Each row of a before or after table is a point. The points were changed in one or more steps. Then noise was added and the rows were shuffled. The steps act on columns, c1 being the first. Write out the steps. A step turns or swaps two columns, mirrors them in a line or flattens them onto one, adds a multiple of one to another, or multiplies or shifts one. Angles are multiples of 10 degrees, from the lower column toward the higher: turns from -170 to 170, lines from 10 to 170 but not 90. Use the fewest steps. Two steps may share a column if one is a turn and the other turns, adds or multiplies; they go together, in the order done. Otherwise the lowest column goes first.
In the rows, 128 means zero.

Before, 10 rows:
[[137  99]
 [ 97 134]
 [130 121]
 [136 103]
 [140 108]
 [ 83  87]
 [120  66]
 [ 84 138]
 [119 146]
 [110 138]]
After (10 x 2):
[[158 135]
 [103 184]
 [144 114]
 [150 185]
 [109 141]
 [107 151]
 [125 130]
 [152 128]
 [101 148]
 [174 141]]
Steps: turn c1 and c2 by -150 degrees

Before:
[[137 109 124 178 161 119]
 [112 120 165 119 113  65]
 [ 97 127 166 143 115 128]
 [170 147 106 104 136 125]
 [140 127  99 120 140 125]
 [147 134 101 116 149 137]
 [126  74 126 165 118 146]
 [131 128  77 172 122 136]
 [151 159 175 114  95  71]
 [132 131 151  96  95  88]]
After (10 x 6):
[[125 111 128 177 158 116]
 [ 94 146 108 105 134 102]
 [187 120 156 118 112  92]
 [ 93 133 128 113 146 124]
 [100 130 137 122 140 117]
 [ 79 129 149 170 125 134]
 [120  70 121 163 118 142]
 [173 128 128 147 115 150]
 [162 131 134  95  94  95]
 [178 160 124 116  94  70]]
Steps: turn c1 and c6 by -40 degrees; turn c1 and c3 by -120 degrees

Before, 10 rows:
[[153 140 145 138 144 149 110 120 132 125 142]
 [130 137 130 134 116 119 117 121 164 110 126]
 [139 132 124 122 137 126  87 134 113 115 119]
 [113 106 130 126 125 163 106 114 123 111 123]
 [139 138 131 110 140 127 128 114 111 117 147]
 [148 126 133 100 120 138 112 120 145 130 119]
 [144 103 142 130 127 129 120 115 116 115 106]
 [146 114 139 128 138 121  97 112 142 129 175]
 [119 134 156 123 116 130 101 122 115 129 114]
 [104 136 160 130 116 128 102 247 114 118 112]]
After:
[[133 131 131 126 130 114 109  93 145 134 118]
 [100 128 154 145 136 126 128 108 140 120 121]
 [139 104 128 131 117 122 136 101 114 101 126]
 [146 135 123 156 105 124 125 101 122 127 116]
 [113 138 109 140 156 106 132 109 150 111 143]
 [110 113 124 140 152 148 128  93 137 136 173]
 [130 104 119 139 127 137 138 115 151 131 104]
 [ 95 141 119 129 139 106 130 115 112 140 126]
 [149 135 114 156  99 114   6 141 113 132 115]
 [137 139 145 135 132 107 142 124 146 134 147]]
Steps: turn c1 and c9 by 120 degrees; add -0.7 times c1 to c5; turn c6 and c10 by -110 degrees; add -1 times c2 to c6; turn c3 and c4 by 110 degrees; turn c7 and c8 by 70 degrees

Before (11 x 18):
[[ 99  96 113 143 121 139 113 144 118 103 106 139 118  78 146 135 120 120]
 [196 151 124 163 172 134 106 116 163  78 178 142  95 119 110 111 149 153]
 [122 152 152 157 148 147 121 121 160 174 150 126 177  97 158 142 119 121]
 [157 139 121 142 200 133 140 124  69 127 157 126 173 113  82 121 160 177]
 [106 136 117 129 133 168 110 127 101 173 135 114 155 112 159 125 146 103]
 [138 138 121 142 132  66  98 148  84 148 147 103 121  75 111 112 104 150]
 [ 70  88 108 115 181 116  64 135  81 118 159 144 149  96 196 129 151 109]
 [122 105 136 111 136  98 116 133 152 144 115 109 132 121 137 149 129  71]
 [118 115 134 142 159 139 123 114 129 110 123 197 146 140 148  79  84 113]
 [150 112 143 117 152 108 112 147 114 127 162 121 107 102 107 136 134 198]
 [104 124 125 159 118 153 115 103 154 124 101 103 138 118 132 120 123 149]]
After (11 x 18):
[[ 90  92 115 142 135 134 113 145 118 146  85 140 135  97 148 134 144 134]
 [134 154 158 153  99  77 122 123 156 121 130 128 148  90 157 140  89 136]
 [156 138 119 147  65 142 140 125  67 138 148 124  88 101  81 127  68  74]
 [113 117 133 145  79 135 123 112 130 145 132 197 155 140 147  77 137 146]
 [123 106 140 115 122 125 117 131 151  91 115 109 125 124 142 150 125 184]
 [153 113 148 117 118 143 114 147 111 121 142 121 103  88 104 134 144  60]
 [142 135 120 145 116 146 104 148  83  65 121 105 145  69 112 110 148 110]
 [177 146 123 165 106 186 108 117 162 168 162 142  78  97 110 113 144 105]
 [124 135 123 126 127  66 109 129 101 140 130 114 123 110 160 124  93 152]
 [103 125 127 159 131 109 114 105 155 146 100 103 146 133 136 119 119 110]
 [ 70  87 111 112  86 123  65 137  77 116 138 147  92  85 196 126 101 148]]
Steps: turn c1 and c10 by -20 degrees; turn c6 and c10 by 120 degrees; turn c13 and c17 by -120 degrees; turn c5 and c13 by -150 degrees; turn c11 and c14 by -30 degrees; multiply c18 by -1

Before, 10 rows:
[[153 162 135 111 107  77 152 107 124 156 109 116 118  76 101 151 136 149
  163 174 101  99 110  93 172 116 107 157 114 155  93  97]
 [111 116 155 112 142  92 135 122 165 112 117 107 161 118 115 125 125 110
  109 114 165 120 141 121 117 144 107 163 153 118 174 128]
 [ 81  79 141 121 106 138 152 157 131 120 109 118 119 127 103 117 110 136
   88 142 113 137 135 116 157 140 122 121 150 207 150 136]
 [122 132 106  96 100 112 130 170 142 176 111 110 115 125 133 141 103 134
  117 157 117  73 117 160 130 108 171  90 144 142 139 117]
 [152 108 158 100 182 159 138 155 181 122 134 106 151 142 105 119 139 117
  171 133 169 121  74  84 125 151 153 168 138 163  44  91]
 [128 129 177 116 142  79 146 110 163 133 170 126 128 114 117  85 115 141
   90 120 171 132 128 135 129  64 113 159 139 153 105  90]
 [ 98 139 133 160 137 100  75 148 123 146 163 142 105 139 129 147 142 143
  100 134 136 130 145 175 146 129 118  95  93 173  97 162]
 [128 105 127 148 117 127 143 112 163 145 163 159 120 116 102 104 176 109
   84 134 133 126 106 128 122 118 146 150 117 109  92 126]
 [100 120  81 118 132 144 129 159 125 202 120 161 133 110 138 120 128 117
  143 133 120 154 111  89 163 190 105 143 143 139 132  99]
 [129 102 163 128 136 167 134 126 161 132 131 104 176 112 118 110 140 105
  110 120 105 166 155 216 145 160 138 149 142 142 145 172]]
After (10 x 32):
[[123 107 101 148 115 131 145 112 123 142 152 157 117 116 105 107 180 113
   81 133 134 126 108 101 131 122 147  93 114 110  92 153]
 [102 120 120 117 132 142 129 160 143 198 144 165 128 110 145 114 130 113
  143 132 115 158 110  71 153 196 108 124 142 141 135  90]
 [134 102 146 128 133 167 131 127 129 127  98 103 173 108 116 112 137 105
  109 124 105 168 152 238 152 162 134  90 145 142 141 159]
 [146 105 121 105 186 161 137 153 139 127 159 104 154 136 109 115 136 121
  172 128 167 119  77 100 117 151 150  60 134 161  46 108]
 [ 77  75 151 117 107 139 147 161 115 126 105 120 116 125 107 118 110 130
   88 148 118 134 135 124 148 141 122 122 150 201 151 117]
 [127 128 201 117 141  77 139 112 142 140 187 124 132 113 116  83 119 139
   88 121 170 134 134 137 129  55 113  89 141 152 102 126]
 [119 132  42  93  97 117 132 166  90 178 122 114 119 126 129 144 103 140
  116 155 114  71 122 176 127 113 171 137 142 145 135 113]
 [114 119 186 114 139  88 137 122 135 116 117 111 159 119 117 121 121 111
  106 115 167 119 139 133 117 145 103  76 155 120 174 127]
 [ 92 137 150 153 136  96  75 150 100 145 132 134 106 140 128 144 145 141
  104 138 132 132 146 166 160 131 116 148  95 176  95 168]
 [150 165 168 112 110  75 150 105 155 152 138 118 114  75 101 152 136 143
  160 172 100 102 110 100 156 115 110 115 114 156  94  79]]
Steps: add -1.5 times c27 to c3; turn c9 and c28 by -120 degrees; turn c11 and c32 by 40 degrees; turn c25 and c32 by -20 degrees; add -0.7 times c12 to c24

Before (14 x 64):
[[112 120 132 104 140 136 103 168 126 156 137 139 149 111 144 157 132 116
  130 142 146 107 158 122 123 148 136 128 108  97 112 130 112 140 138  92
  149 129  72 130 125 131 108 143 127 131 152 108 137 109 122 110  78 126
  136 131 163 123 153  83 147 122 128 121]
 [105 121 136 144 150 136 131 124 154 139 118 131 107 156 158 129 134 121
  137 145 161 110 120 131 132 143 132 120 157 155 143 153 138 150 132 108
  150 128 154 120  98 126 112 159 124 140 137 164 132 122 138 119 129 169
  122 128 114 104 146  78 132 118 144 135]
 [107 140 141 153 146 105 116 112 162 128 132 122 124 128 121 143 126 112
  115 140 137 111 120 137 135 165 181 131 140 148 105 124 137 128 126 113
  146 127 159 101 135 165 132 151 132 141 153 147 133 135  93 169  94 124
  133 124 130 121 149  82 131 104 122 127]
 [110 117 140 152 110 130 129 117 161 148 134 131 108 113 135  77 120 118
  120 145 126 107 126  52 158 135 136 138 153 143 107 160 116 156  34 158
  118 109 109 102 132 124 103 137 131 141  93 141 137 110 123 118 110 129
  137 127 137 110 134 157 129 111 147 115]
 [149 119 130 124 138 161 177 118 161 149 143 115 114 134 147 157 117 121
  139 121 163 122 118 132 132 135 162 146  94 111 109 128 117 152 143 161
  129 118 160 103 129 116 136 154 123 103 153 116 140 162 129 127 130 119
  138 128 114 141  91  82 120 116 130 136]
 [115 139 140 115 127 109 147 135 140 109 141 140 107 132 124 149 122 113
  164 140 137 147 165 135 120 131 152 133 114 171 113 135 119 145  64  89
  112  91 128 113 136 120 113  44 128 110 104 109 131 138  64 169 100 127
  135 136 147 140 147  81 124 112 121 133]
 [110 146 115 108 117 112 113 143 149 120  96 115 121 120 154 137 164 121
  132 125 159 104 173 100 124 131 126 122 104 102 107 146 141  81 127 104
  121 118 147 114 127 126 187 160 130  96 142 102 136 123 126 121  66 190
  134 145 107 115 145  77 128 120 159 134]
 [135 124 134 122 138 112 133 119 146 138 135 115 139 139 154 148 124 168
  128 122 142 124 172 139 123 157 123 123 146  93 115 134 104 102 132 131
  148 120 162 141 116 151 118 163 149 139 153 163 128 135 118 102 128 118
   82 133 156 144 135 105 128 125 127 122]
 [109 121 144 154 147 158 117 119 142  52 136 116 116 136  39 116 115 140
  114 117 133 147 208 128 132 161 132 128 155  96 114 136 105 128 141  98
  103 131 162 140 119 130 109 155 125 136 121 176 136 106 116 123 108 163
   76 130 171 114 136 175 161 108 124 137]
 [163 137 129 154 115 115 146 102 124  94 121 127 183 109 134 148 115 110
  137 133 152 120 166 138 158 138 124 121  74 108 122 128 128 146 130 118
  141 111  76 157 137 130 106 139 151 132 133 103 133 139 114 105 104 122
  138 147 106 114 145 108 131 126 137 124]
 [106 249  82 150 124 139 119 108 160 148 135 121 121 126 146 123 144 138
  133  95 143 110 127 116 133 187 148 117 125  97 110 151 118 157 140 220
  115 128  67 117 110 133 121 139  70 127 148 122 133 127 105 131 122 118
  125 118 114 122 144  97 124 106 206 136]
 [113 173 132 114 125 120 103 106 111 149 120 151 155 136  89 150 119 160
  131 115 152 103 121 118 135 134 147 128  33  95 110 155 151 138 132 157
  119 121 146 102 129 172 113 108  71 140 155 107 103 117 140 114 126 122
  127 148 106 135 124  98 179 117 141 133]
 [150 128 139 121 135 107 109 107 147 157 143 131 152 114 141 151 114 113
  134 137 161 178 142 140 142 160 142 124 136  97 129 141 115 128 138  89
  132 127 144 113 118 123 142 117 136 115 129 118 141 109 134 138 127 141
  125 125 110 137 140 145 135 175 122 134]
 [107 134 141 150 150 104 157 116 161 118 130 132 128 134  71  87 150 119
  121 111  74 104 169 136 157 131 127 139 152 103 126 135 111 128 142 105
   95 120 151 125 116 143 151  67 144 131 127 104 132 128 110 138 124 118
  122 150 161 104 152  85 128 109 160 136]]
After, 14 rows:
[[110 146 115 109 116 111 114 144 148 121  95 116 119 120 153 137 164 124
  132 133 159 103 173  99 122 131 126 124 104 103 108 160 142  82 128 105
  121 117 147 114 128 125 187 161 130  97 142 102 137 122 127 121 133 182
  135 144 107 115  62  77 129 119 160 132]
 [110 122 143 154 147 160 117 121 147  57 136 117 109 137  40 115 114 139
  113 124 134 146 208 130 106 161 131 127 154  95 115 147 105 130 139  98
  103 130 163 140 120 130 110 156 125 137 120 176 135 106 117 123 126 164
   75 131 170 115 109 175 162 107 125 136]
 [107 119 138 143 147 136 131 124 148 135 118 129  94 156 157 130 136 120
  137 153 160 109 118 131 138 143 133 122 159 155 143 166 138 149 135 106
  151 127 155 119  98 124 112 160 124 139 135 164 131 122 138 119 111 195
  121 128 114 104 124  77 132 119 144 135]
 [106 133 142 149 151 105 157 115 165 108 130 133 128 135  70  89 151 118
  122 123  73 105 169 137 153 130 128 140 152 101 127 160 108 128 142 106
   94 121 151 125 115 143 150  67 143 131 126 104 132 127 109 137 107 151
  122 150 162 104 117  85 127 107 160 137]
 [107 141 142 152 145 106 116 113 157 125 132 120 119 127 120 145 125 113
  116 153 138 110 122 137 134 164 181 132 140 147 105 144 136 127 126 113
  146 129 160 101 136 165 133 151 132 141 155 147 133 135  92 169 121 136
  131 125 131 121  89  83 132 105 122 127]
 [151 128 140 120 135 107 110 108 143 151 143 132 168 114 142 150 114 113
  133 144 161 179 144 140 152 160 143 124 134  95 129 151 115 127 137  89
  134 128 144 114 118 121 143 116 137 114 128 119 140 109 134 137 117 158
  124 124 109 137 120 145 136 176 122 133]
 [114 172 132 114 127 121 102 106 117 145 120 150 171 136  89 150 120 161
  131 112 151 104 120 118 143 135 147 127  32  96 111 147 151 138 134 156
  120 120 147 102 130 170 114 108  70 141 155 108 101 117 139 114 134 114
  126 149 107 137 128  99 178 119 142 136]
 [112 122 133 105 137 135 106 167 120 155 137 141 163 112 145 157 132 114
  132 141 145 107 159 123 135 146 134 129 108  98 112 126 112 139 138  91
  146 128  72 129 126 133 108 143 126 130 152 107 137 111 122 111 122 135
  136 131 163 123  72  84 146 121 129 121]
 [110 117 142 151 110 129 130 117 154 136 133 131  97 113 136  76 121 119
  121 156 126 106 125  49 164 134 136 138 153 144 108 178 117 155  33 157
  119 109 108 101 131 122 104 138 131 141  91 141 137 111 122 120 129 129
  136 127 137 111 111 156 128 111 147 114]
 [134 125 135 122 136 112 133 120 148 139 135 118 146 140 156 150 124 167
  129 126 141 122 171 137 125 156 122 124 148  93 116 147 105 103 133 130
  148 119 161 142 117 152 120 164 148 140 155 164 129 135 117 100 123 127
   80 133 154 145 126 106 128 126 127 122]
 [107 248  81 150 125 139 119 109 169 145 136 121 117 126 147 121 145 140
  133 108 142 110 126 116 141 187 147 118 126  98 110 180 117 157 139 219
  115 128  67 116 110 133 122 136  70 126 147 123 133 128 106 131 114 136
  126 116 113 121 119  98 124 105 204 137]
 [148 118 129 125 136 162 177 119 159 148 143 116 105 134 147 156 118 122
  140 133 160 121 117 131 139 134 160 148  94 111 111 151 119 153 144 162
  127 118 160 103 128 115 135 153 123 105 152 116 140 161 128 127 162  69
  135 126 114 141 143  81 119 116 131 136]
 [114 138 140 115 127 108 149 134 134 113 142 139  94 131 125 149 122 115
  166 144 138 146 164 134 112 131 152 133 113 171 115 141 118 145  64  88
  111  92 130 113 138 119 113  45 129 110 104 107 131 137  65 170 120 140
  134 137 148 142  97  81 124 112 120 132]
 [162 138 131 152 114 116 146 102 122  85 121 127 216 109 134 147 116 110
  137 131 151 121 166 137 145 138 123 120  74 109 123 125 126 147 129 119
  142 109  75 156 137 130 106 139 151 134 134 102 134 138 113 105 120 132
  140 147 104 113 100 109 129 126 138 123]]
Steps: turn c9 and c20 by 20 degrees; add 0.7 times c9 to c32; turn c10 and c25 by 20 degrees; multiply c13 by 1.6; turn c53 and c59 by 110 degrees; add -1.5 times c53 to c54
